Rows are points. Examples show where two turns around zero, p and q, send a point. Write where each new point lands after one turn and then the other. Backwards means that the second turn is done in reverse. Each puzzle has new turns, and all numbers are rounded.

Turn p:
[ 0.3 -0.9 -1.6] => [ 0.5 -0.7 -1.7]
[-0.2 -2.4 -0.8] => [-0.6 -2.1 -1.4]
[ 0.0  0.8 -3.6] => [ 1.2  1.3 -3.2]
[-1.7 -0.1  0.3] => [-1.7  0.4 -0.1]
[1.6 2.7 5.7] => [0.6 1.1 6.4]
Turn q:
[ 2.2  1.6 -2.5] => [ 2.3  0.5 -2.8]
[-2.7  0.0  3.0] => [-2.8  1.2  2.7]
[-3.1 -1.8 -0.2] => [-3.1 -1.7  0.4]
[ 3.5  0.2 -0.2] => [ 3.5  0.1 -0.2]
Where do these land?
q, then p backwards: [-1.7 -0.1  2.0] => [-1.4  0.6  2.1]
q, then p backwards: [ 2.6 -0.1  1.1] => [2.6 1.2 0.3]
q, then p backwards: [ 0.4  5.1 -3.4] => [-1.6  2.2 -5.5]
q, then p: [-1.0 -1.4 -0.7] => [-1.3 -1.1 -0.7]
q, then p backwards: [-0.3 -3.4  1.0] => [ 0.9 -2.2  2.6]

Turn p:
[-0.3  2.3 -1.8  1.3] => [-1.7  2.1 -1.7  0.5]
[ 1.4  2.1 -0.1 -1.5] => [-0.4  1.6  0.1 -2.4]
[-3.5  0.5  0.5 -5.2] => [-3.7 -3.6  1.4 -3.3]
[1.3 0.2 4.6 1.5] => [1.8 1.5 4.3 1.1]
[-0.1 -3.4 -2.7  1.1] => [ 1.7 -2.2 -3.1  1.7]
[ 2.4 -1.6 -1.9  2.8] => [ 3.0  1.2 -2.5  1.8]
[-1.1 -0.1  1.5  0.0] => [-0.6 -0.6  1.6  0.6]
Turn q:
[-2.3  1.2 -2.6 -2.3] => [-2.1  1.3 -3.2 -1.6]
[2.2 0.7 2.2 0.0] => [ 2.1  0.9  2.2 -0.2]
[0.8 1.0 3.0 4.0] => [-0.4 -0.1  4.6  2.3]
[-1.8 -1.7  1.2  1.3] => [-1.3 -2.5  1.2 -0.2]
[ 3.0  3.3 -2.8 -1.2] => [ 1.6  4.5 -2.1  1.4]
[-3.0 -2.1  1.5  0.2] => [-1.9 -3.0  0.8 -1.6]
[ 1.2 -2.4 -2.6 -2.1] => [ 2.0 -1.1 -3.6 -0.2]
Where do these land?
q, then p: [ 3.0 -3.1 -0.6  0.2] => [ 4.0  0.8 -1.5  0.5]
p, then q: [-0.9  0.9 -0.4 -0.1] => [-1.2 -0.1 -0.3 -0.4]
q, then p backwards: [ 1.1  4.9 -1.5 -1.7] => [ 2.6  4.2 -0.9  2.3]
q, then p: [-0.9  0.3  1.6  1.7] => [-0.3 -0.8  2.1  1.1]
q, then p: [-4.7  0.7 -0.4  2.0] => [-3.3 -3.1  0.7  2.3]
p, then q backwards: [ 2.4 -3.8  1.2 -2.1] => [ 2.3 -3.5  2.4 -1.7]
